Each point is reached from the start by the listed moves, each made once or not at all, plus a little noise. Is the number of moves made odd or even? Then give how often each move was made.
(in the rows, 128 means zero)

Moves:
(1): [144  95]
(2): [173 115]
Start: [116 114]
Points:
[179  66] -> even (1, 1)

Moves:
(1): [143 110 122 106 143 121]
(2): [171 135 140 138 122 123]
(3): [122 103 154 140 117 100]
(4): [158  85 122 138  95 156]
(5): [120 123 127 157 170 133]
(6): [128 125 158 112 132 148]
Start: [148 132 138 145 140 124]
Points:
[216  71 198 159  96 140] -> even (0, 1, 1, 1, 0, 1)
[172  63 192 148 100 139] -> odd (0, 0, 1, 1, 0, 1)
[232  66 168 155 163 163] -> odd (1, 1, 0, 1, 1, 1)
[201  93 202 132 144 102] -> even (1, 1, 1, 0, 0, 1)
[197  98 168 145 139  81] -> odd (1, 1, 1, 0, 0, 0)
[203 114 172 148 195 136] -> even (1, 1, 0, 0, 1, 1)

Moves:
(1): [150 151  76 108 180 179 135 108 130 107  80  91]
(2): [107 149 132 126 136 158 124 111 119 119 134 133]
(3): [135 113 157 122 104 138  85 134  87  80 166  97]
(4): [129 119 136 159 133  96 120  95 157 155 108 121]
(5): [ 97 114 170  97 143  84 141 127 134 189 155 109]
(6): [138 117 136 151 127 147 128 119 151 171 103  93]
(7): [147 115 160 143  96 115 151 122 114 103 167 146]
(8): [104 142 136 150 144 118 137 136 116 117 134 122]
(9): [141 133 146 118  93 132 135 130 183 129 103 115]
Start: [127 104 109 149 164 104 144  99 108 149 139 134]
Points:
[112  87 219 180 135   7 186  67 167 203 162 102] -> odd (0, 0, 0, 1, 1, 0, 1, 1, 1)
[126 109 165 131 114 149 101  87 111  96 156  95] -> odd (0, 1, 1, 0, 0, 0, 0, 0, 1)
[171  85 187 145  70 106 139 104 119  75 187 112] -> odd (0, 0, 1, 0, 0, 0, 1, 0, 1)
[135  83 184 190 118  97 107  52  68 101 196 123] -> even (0, 1, 1, 1, 0, 0, 1, 0, 0)

Moves:
(1): [150 133 131 121 114 140 152 144 120 141 140 143]
(2): [133 158 170 127 143 140 118 141 132 128 143 136]
(3): [115 115 149 119  99 143 112 146 124 130 125 150]
(4): [108 143 150 171 128 137 144 154 114 119 126 138]
(5): [128 115 122 112 161 113 133 131 138 108 113 143]
(6): [115 134 125 124 126 151 123 152 132 116 136 116]
(7): [ 98 129 141 124 139 136 148 109 116 135 147 144]
(8): [132 105  98 123 110 105 104 156  89 145 158 118]
(9): [128 116 135 137 117 114 136 149 155 143 152 125]
(10): [108 141 125 119 156 123 123 123 140 159 108 125]
(11): [155  93 144 132 150 145 132 132 117 133 140 102]
(12): [122 140 125 158 139 156 121 123 141 126 138 158]
Start: [113 102 126 140 127 133 118 135 146 139 135 139]
Points:
[102  96 225 147 168 189 136 249 168 164 167 164] -> odd (1, 1, 1, 1, 1, 1, 0, 0, 1, 1, 1, 0)
[ 29 179 195 197 194 206 130 167 156 150 167 191] -> even (0, 1, 0, 1, 0, 1, 1, 0, 0, 1, 0, 1)
[125 134 180 151 189 220 120 182 164 171 171 151] -> even (1, 1, 0, 0, 0, 1, 0, 0, 0, 1, 1, 1)
[101 116 212 124  96 169 142 184 152 176 203 197] -> odd (1, 1, 1, 0, 0, 0, 1, 0, 1, 0, 0, 0)
[150  76 205 149 151 190 126 205 177 153 188 204] -> odd (1, 1, 1, 0, 1, 0, 0, 0, 1, 0, 1, 1)
[ 52 120 118 168 175 169 139 202 112 161 178 201] -> even (1, 0, 0, 1, 1, 1, 1, 1, 0, 1, 0, 1)

Moves:
(1): [162 144 122 120 136 125 129 118 124 134 130 105 122 131 130 127 122 125]
(2): [131 154 130 133 136 141 121 126 121 116 130 120 142 125 119 139 117 122]
(3): [138 115 132 112 144 149 128 145 123 125 107 133 119 121 128 130 128 131]
(4): [134 133 128 156 121 145 143 115 121 139 115 125 128 112 132 109 134 128]
(5): [127 126 122 138 148 131 134 135 127 135 141 132 131 122 121 113 118 143]
(6): [137 117 112 109 111 140 146 133 115 109 125 120 137 126 136 124 107 127]
(7): [130 121 141 111 115 137 150 136 103 129 128 129 110 120 107 117 136 126]
(8): [119 118 125 129 111 154 121 163 110 133 120 115 142 129 121 115 112 128]
(9): [131 117 117 126 123 133 140 139 151 113 133 139 115 140 119 109 116 123]
(10): [109 124 124 122 128 137 125 131 143 157 130 125 139 123 122 143 138 130]
(11): [119 120 158 148 114 133 139 109 138 126 154 111 113 137 144 125 122 121]
(12): [147 131 139 124 128 113 128 126 133 155 130 142 129 121 117 117 122 131]
(13): [140 121 142 139 126 126 125 143 134 100 145 111 137 120 114 132 125 132]
(14): [125 132 123 146 130 123 133 128 129 127 118 122 129 135 122 136 112 121]
(15): [147 144 131 121 134 126 153 146 142 139 129 114 137 127 135 132 127 135]
(16): [140 122 126 138 128 133 118 130 119 128 142 150 100 131 128 136 132 121]
(17): [126 121 122 128 130 150 131 117 137 129 129 132 123 148 135 133 131 164]
(18): [116 129 135 129 126 131 117 136 140 123 134 122 114 112 123 129 117 151]
Start: [150 149 119 109 126 109 130  96 132 131 131 128 134 136 104 119 156 139]
Points:
[196 145 154 126 142 169 159 146 140  82 187  89 112 104  98 129  99 173] -> odd (0, 1, 1, 0, 1, 1, 0, 0, 0, 0, 1, 0, 1, 0, 1, 1, 0, 1)
[198 116 157  94  63 148 172 143 130 103 178  71 100 121  60  65  86 148] -> odd (1, 0, 0, 0, 0, 1, 1, 1, 1, 0, 1, 1, 1, 0, 0, 0, 0, 1)
[218 169 112  65 104 186 174 141 101 179 141  99 137 141  73 124 121 168] -> even (1, 1, 0, 0, 0, 1, 1, 1, 0, 1, 0, 1, 0, 0, 1, 1, 1, 0)
[132 168 116 135 135 135 107 108 145 144 147 129 116 122  75 164 135 142] -> odd (0, 1, 0, 0, 0, 0, 0, 0, 0, 1, 0, 0, 0, 1, 0, 1, 0, 1)
[249 145 159 154 154 162 178 102 151 163 171 104  94 126 108  95 140 189] -> even (1, 0, 1, 1, 1, 0, 0, 0, 0, 0, 1, 1, 1, 0, 1, 1, 1, 0)
[168 119 180 151  72 171 170 107 111 146 156  99 121 129  75  73 142 173] -> odd (0, 0, 0, 1, 0, 0, 1, 1, 0, 0, 1, 1, 1, 0, 0, 0, 1, 0)
[137 130 122 153 107 197 192 124 179 180 158  98 136 150 107  72 130 184] -> even (0, 0, 0, 1, 1, 0, 0, 1, 1, 1, 1, 0, 0, 0, 1, 0, 1, 0)
[219 157 119 114  94 146 217 139 142  91 136  63 113 106  70  84 101 153] -> odd (1, 0, 0, 1, 0, 1, 1, 0, 1, 0, 0, 0, 1, 1, 1, 0, 0, 1)
[198 189  98 135 183 185 176 104 150 181 105  88 152 128  96 130 131 186] -> odd (1, 1, 1, 1, 1, 0, 0, 0, 0, 1, 0, 0, 0, 1, 1, 0, 1, 0)
[189 146 141 129 123 205 183 130 101 131 139  86 100 119  73  53 106 130] -> odd (1, 1, 1, 1, 1, 0, 1, 1, 1, 0, 1, 0, 0, 0, 0, 0, 0, 0)

Moves:
(1): [113 115 131 150 120 126 110 131 128 132 122 144 127 119 135 128 127 128
 134 122 112 129 119 134 124 125 125]
(2): [127 120 117 127 118 124 141 135 120 119 113 132 127 135 141 117 125 130
 130 118 131 141 143 120 130 127 130]
(3): [130 122 131 126 132 125 139 126 126 133 123 134 123 119 156 133 129 129
 127 135 130 112 126 107 139 139 131]
(4): [138 119 127 121 136 135 123 133 134 126 122 110 116 127 121 125 122 133
 118 121 117 130 122 119 124 144 132]
(5): [134 133 130 119 142 131 130 146 145 122 140 116 141 108 130 143 134 138
 126 124 134 122 133 118 137 128 131]
(6): [145 114 139 145 112 146 128 135 126 135 140 121 143 125 116 116 146 139
 138 142 125 140 124 131 132 130 118]
(7): [125 123 123 125 140 140 128 124 131 116 131 121 117 124 138 142 132 121
 129 118 117 126 134 130 128 138 132]
(8): [124 114 130 127 128 141 137 120 148 134 131 124 132 125 134 111 138 128
 137 134 137 133 123 120 133 139 129]
(9): [128 117 128 115 131 127 130 133 127 146 120 112 132 127 105 132 121 117
 131 121 124 125 133 123 154 117 134]
(10): [134 121 115 109 122 125 145 134 121 125 126 131 126 133 151 121 133 131
 122 125 143 112 126 116 120 120 120]
(11): [126 121 115 110 133 121 124 151 127 124 135 140 135 135 123 123 116 117
 140 112 124 153 141 152 133 130 125]
(12): [126 125 129 127 118 129 140 123 146 141 119 139 144 125 133 136 120 118
 124 121 122 121 134 125 149 143 129]
(13): [129 129 132 136 130 121 118 132 126 119 121 107 132 143 129 119 109 108
 112 138 129 129 139 124 131 114 139]
(14): [130 136 138 134 144 137 127 125 149 139 140 117 130 123 127 136 135 138
 134 130 108 125 137 129 126 131 135]
(15): [111  98 115 157 148 103 129  96 127 114 121 121 123 122 113 132 139 111
 133  97 126 123 126 141 110 126 121]
(16): [124 131 149 128 106 111 151 133 133 133 124 139 124 106 132 145 112 117
 115 145 134 125 137 119 127 141 153]
(17): [135 115 123 114 129 123 149 132 145 116 120 135 145 142 118 135 124 112
 148 129 138 132 114 131 127 137 127]
(18): [113 132 131 107 139 118 135 151 107 132 128 130 124 129 152 133 146 129
 144 116 139 140 132 120 115 129 128]
(19): [139 138 117 132 146 137 115 128 133 140 159 125 131 127 136 142 132 128
 134 106 145 120 125 120 133 125 122]
(20): [125 123 126 126 142 117 141 160 125 109 130 133 110 128 129 123 141 127
 126 113 126 133 121 128 126 137 133]
(21): [134 132 140 118 126 141 111 125 121 120 143 141 136 128 133 140 139 133
 128 120 131 138 135 133 122 123 136]
(22): [145 146 167 120 113 121 113 121 123 125 125 130 116 123 126 134 108 108
 121 137 143 126 123 140 127 117 147]
(23): [134 117 132 130 121 123 132 110 131 125 134 141 136 112 138 141 134 114
 123 120 131 146 128 131 128 122 119]
(24): [124 116 145 136 121 146 135 129 126 121 123 132 137 135 134 131 135 143
 131 140 133 129 140 116 131 126 109]
Start: [121 121 134 136 152 138 139 134 141 149 123 137 121 131 140 121 122 117
 151 162 153 122 146 138 131 138 123]
Points:
[151  85 191 101 149 117 185 131 163 185 146 147 151  97 173 192 141  63
 187 122 199  99 156 108 148 155 160] -> odd (0, 0, 1, 0, 0, 1, 0, 0, 1, 1, 0, 1, 0, 1, 1, 1, 1, 1, 1, 0, 1, 1, 0, 0)
[116  90 123 114 213 128 144 139 142 134 162 113 142 116 219 145 166 100
 162 104 215  99 159  85 119 131 126] -> odd (0, 0, 1, 0, 1, 0, 0, 1, 0, 1, 0, 0, 1, 0, 1, 0, 0, 1, 1, 0, 1, 0, 0, 0)
[132  60 151 149 204 131 179 112 226 116 155 127 132  99 156 184 135  42
 147  90 149 141 154 122 131 194 165] -> odd (0, 0, 0, 1, 0, 0, 1, 1, 0, 0, 0, 1, 1, 1, 1, 1, 1, 0, 1, 1, 1, 0, 1, 0)
[127  53 161  99 202 109 199 138 193 106 108 134 113  79 194 175 150  50
 170  89 176 130 124 115 138 201 146] -> even (0, 0, 1, 1, 1, 0, 1, 1, 0, 0, 0, 1, 0, 0, 1, 0, 1, 1, 0, 1, 0, 1, 1, 0)
[125  41 126 125 182 107 204 158 174 119 154 135 162  90 204 160 144  43
 196 106 201 172 179 108 143 171 133] -> even (0, 1, 1, 0, 1, 1, 1, 1, 0, 0, 1, 0, 1, 0, 1, 1, 1, 1, 1, 0, 0, 0, 1, 0)
[139  50 140 140 211 125 174 152 221 110 119 108 114 105 207 151 119  57
 153  80 162  87 146  93 147 179 158] -> even (1, 1, 1, 1, 1, 0, 1, 1, 0, 1, 0, 1, 1, 1, 1, 0, 1, 0, 1, 1, 0, 1, 0, 0)
[170  90 213  87 174 158 140 219 162  97 161 125 157 125 154 158 147  93
 173 139 168 202 174 143 126 139 138] -> odd (0, 0, 0, 1, 1, 1, 0, 0, 0, 0, 1, 0, 1, 1, 0, 0, 1, 1, 0, 1, 1, 1, 1, 1)
[116  43 161 163 172 117 138 154 145 144 145 130 124  81 157 184 149  47
 146  66 140 158 165 123 144 161 153] -> even (1, 0, 0, 1, 0, 1, 1, 0, 1, 0, 0, 1, 1, 0, 1, 1, 0, 1, 1, 1, 1, 0, 1, 0)
[131  80 195 147 135 179 178 183 190 117 144 132 158  98 169 146 147 108
 134 179 160 139 186 100 166 176 149] -> even (0, 0, 0, 0, 1, 1, 1, 1, 0, 0, 0, 1, 1, 0, 0, 1, 0, 0, 0, 1, 1, 0, 0, 1)
[109   7 149 139 138  91 180 163 165 107  79 172 154 123 135 158  93  30
 149  86 140 182 183 142 155 161 145] -> even (1, 1, 0, 1, 0, 0, 0, 0, 1, 0, 1, 1, 1, 0, 1, 1, 1, 0, 0, 1, 1, 0, 1, 1)
[151 129 191  72 137 139 151 157 147 139 135 131 116  86 158 184 104  84
 128 154 182 102 173 123 150 125 180] -> odd (0, 0, 0, 0, 1, 0, 1, 0, 1, 1, 0, 0, 0, 0, 0, 1, 0, 0, 0, 0, 1, 1, 0, 0)

Moves:
(1): [123 111 142 127 128 146 109  90 135 144 121 129 142 127 125 122 125 116
 152  97 132 109 131 119 153]
(2): [131 118 105 110 107 122 159 118 136 129 121 135 143 106 157 131 106 118
 141 112 100 118 110 115 111]
(3): [134 112 136 149 157 150 120 125 117 102 141 131 143 110 148 150 132 116
 159 111 114 134  99 126 152]
(4): [143 140 126 143 121 104 132 120 152 139 120 156 142 117 158 134 108 139
 150 134 112 162 102 115 138]
(5): [116 143 122 142 130 127 146 131 113 149 101 123 118 118 144 110 131 125
 127 129 127 114 145 119 133]
(6): [114 112 120 126 146 150 126 138 128 129 140 112 145 148 120 120 158 115
 132 113 131 122 157 134 133]
(7): [139 135 120 145 126 127 136 124 145 121 128 139 129 123 126 138 131 123
 136 100 117 112 112 125 122]
(8): [118 139 129 119 134 129 111 136 125 131 125 129 111 145 127 129 123 124
 123 133 137 136 134 136 117]
(9): [132 119 144 133 135 141 126 120 123 137 132 143 131 116 130 136 135 139
 142 118 142 111 129 139 143]
(10): [113 144 136 140 122 117 119 127 141 139 141 128 116 122 117 126 142 119
 120 148 127 107 127 141 122]
(11): [122 127 135 123 142 135 130 106 121 132 142 130 132 123 111 122 131 133
 126 122 123 119 130 137 145]
(12): [137 145 124 116 133 126 134 128 149 130 117 128 142  98 135 115 115 116
 132 132 116 154 112 133 145]
(13): [116 158 135 129 131 114 122 149 133 129 133 113 126 142 132 135 104 154
 102 135 103 158 141 110  98]
(14): [134 127 136 125 124 134 114 115 126 120 124 129 142 128 134 122 135 128
 131 137 117 126 133 135 128]
(15): [137 130 139 119 137 116 127 123 128 121 131 125 119 128 112 125 123 129
 166 120 125 112 140 140 142]
(16): [110 127 144 118 136 125 115 136 114 104 128 128 114 139 125 116 127 120
  95 138 147 134 159 123 108]
(17): [128 160 105 105 130 105 136 134 124 111 114 102 129 130 141 147 127 139
 115 133 146 122 132 116 111]
(18): [129 152 118 124 122 112 150 144 149 142 131 115 135 137 136 114 105 116
 109 131 113 108 113 136 127]
(19): [105 120 146 128 125 153 142 113 118 131 131 108 123 136 116 112 133 129
 138 107 146 109 131 139 106]
(20): [137 131 136 123 147 110 123 133 113 148 143 126 142 122 142 127 131 120
 133 120 111 151 112 138 120]
(21): [133 140 121 128 114 111 133 135 133 124 126 124 126 122 149 126 125 136
 137 121 104 142 116 128 131]
(22): [123 128 124 137 119 122 130 123 137 130 106 145 145 139 128 157 132  98
 130 125 115 136 134 138 147]
(23): [136 128 136 114 144 128 151 116 132 133 123 132 135 119 130 156 137 131
 129 129 119 121 114 107 141]
(24): [132 121 137 128 116 137 123 121 125 127 142 147 145 135 119 134 132 120
 144 114 131 119 128 116 134]
Start: [129 129 132 130 141  99 140 135 116 139 110 108  92 156  99 152 133 120
 102 110 139 136 152 128 142]
Points:
[125 163 199 128 211 114 127  58 142 141 162 107 187 119 119 133 145  64
 202   7 113  75 128 172 191] -> odd (1, 0, 1, 1, 0, 1, 1, 0, 1, 1, 1, 1, 0, 1, 1, 1, 1, 1, 1, 1, 0, 0, 0, 1)
[127 200 171 125 168  48 154  92 152 127 118 102 140  70 193 165  74 111
 199  16  63 159  86 119 124] -> odd (1, 1, 1, 1, 0, 0, 1, 0, 1, 1, 0, 1, 1, 0, 1, 1, 1, 0, 1, 1, 1, 0, 0, 0)
[ 89 138 217 117 237 127  80  95  93 149 166  90 136 155 121 176 172 110
 116  66  78 150 168 139 164] -> odd (1, 0, 1, 0, 0, 1, 0, 1, 1, 1, 1, 0, 1, 1, 0, 1, 0, 0, 0, 1, 1, 0, 1, 0)
[167 184 132 115 129  74 179 132 160 171 126 129 173 112 158 153  77 101
 123  56  41 142  90 118 116] -> odd (0, 1, 0, 0, 0, 0, 1, 0, 1, 0, 0, 1, 1, 1, 0, 0, 0, 1, 0, 1, 0, 0, 0, 1)
[ 84 128 198  84 167 123 158  46  89 184  85 141 137 122 103 126 112  47
 185   8 129  94 179 155 179] -> odd (1, 1, 0, 0, 1, 0, 0, 1, 1, 0, 1, 1, 0, 0, 1, 1, 0, 0, 1, 1, 0, 1, 0, 1)

Moves:
(1): [142 136 132 142 109 129 137 118 154 130 128 111 146 132 139 112  99 117
 120 114 108 150 115 121]
(2): [124 130 112 126 131 129 124 149 124 121 134 123 112 126 107 133 126 134
 112 137 130 148 158 128]
(3): [123 137 135 147 133 145 126 125 127 135 129 133 113 114 133 120 137 137
 124 133 126 132 126 137]
(4): [124 138 136 150 108 129 112 136 132 108 116 104 114 142 138 125 130 137
 117 105 129 132 134 124]
(5): [140 131 113 156 136 117 120 132 122 123 137 130 128 124 116 123 126 126
 115 138 158 115 127 127]
(6): [120 132 126 122 121 127 127 119 114 104 148 126 118 129 127 122 127 132
 103 154 155 155 120 113]
(7): [116 108  92 137 135 136 130 159 129 113 114 123 109 104 143 130 130 118
 138 146 145 131 120 139]
(8): [121 120 128 132 119 112 131 114 114 127 136 128 114 138 135 114 118 107
 137 117 109 129 132 136]
(9): [120 132 141 134 123 140 133 128 131 138 114 128 121 121 130 125 119 131
 128 131 120 122 102 124]
(10): [112 108 159 118 125 133 143 126 123 103 115 132 137 105 108 133 145 157
  98 119 151 111 142 134]
(11): [121 119 139 135 115 126 122 126 132 140 120 141 132 123 128 139 137 133
 121 134 124 133 122 138]
(12): [125 108 116 115 131 140 135 140 111 136 137 125 120 137 118 121 128 134
 116 133 139 140 139 123]
(13): [115 133 142 128 140 130 136 132 136 132 129 122 140 115 143 136 146 123
 126 125 139 111 130 122]
(14): [121 134 141 111 126 112 111 111 108 141 135  93 155 113 136 118 142 149
 123 118 129 108 139 121]
(15): [130 123 139 124 163 114 129 112 106 139 121 126 149 125 137 109 128 135
 135 127 111 118 136 130]
(16): [120 109 122 136 152 116 148 118 121 142 144 139 120 118 133 122 137 142
 150 128 128 123 141 119]
(17): [125 136 132 135 131 128 142 108 124 125 116 123 138 129 124 134 124 133
 128 116 123 120 136 129]
(18): [122 131 143 121 124 125 128 117 141 119 119 116 135 130 142 128 128 131
 121 134 131 118 141 130]
(19): [115 137 138 132 104 135 106 109 142  93 121 114 143 118 107 130 138 123
 113 131 129 146 146 114]
(20): [135 143 118 124 120 123 122 118 130 126 130 131 123 134 145 131 116 117
 122 117 137 136 135 113]
(21): [149 110 138 146 125 123 130 136 126 131 135 119 110 120 129 140 128 128
 131 130 134 137 138 137]
(22): [134 151 125 122 122 137 129 127 112 119 145 141 130 140 136 138 118 118
 131 132 118 125 140 111]
(23): [128 139 137 129 141 133 107 117 145 118 126 125 137 137 143 144 102 127
 124 123 127 125 132 146]
(24): [138 130 110 112 138 119 123 105 132 135 138 130 117 149 132 129 130 135
 123 118 103 124 124 113]
Start: [136 111 139 125 141 131 122 134 127 113  94 102 131  67 103 121 139 122
 168 146 167 116 135 109]
Points:
[ 65 100 150 130 119 161 106 105  84  86 113  75 121   7 130 107 168 163
 128 211 201 142 162  69] -> odd (0, 0, 1, 0, 0, 1, 1, 0, 1, 0, 1, 1, 0, 1, 0, 1, 0, 1, 1, 0, 0, 1, 0, 0)
[108  64 148 111 195 122  96 150  90  83  85  15 124  32 130 132 167 191
 105 121 195  94 220 118] -> odd (0, 1, 0, 1, 0, 0, 1, 0, 0, 1, 0, 1, 1, 1, 1, 0, 0, 0, 0, 0, 1, 0, 1, 1)
[105 144 127 198 134 130  50 107 113  56 132  51  78  18 156 149 151 157
  95 171 221 141 193  60] -> odd (0, 1, 1, 1, 1, 1, 1, 0, 1, 0, 1, 0, 1, 1, 0, 1, 0, 0, 1, 1, 1, 1, 1, 1)
[ 85 131 158 141 107 122  76  87  65  18 140  50 113  60  92 108 115 163
  66 138 233 137 229  48] -> even (0, 1, 0, 1, 1, 1, 0, 1, 1, 1, 0, 1, 0, 1, 0, 1, 0, 0, 1, 1, 0, 1, 1, 0)
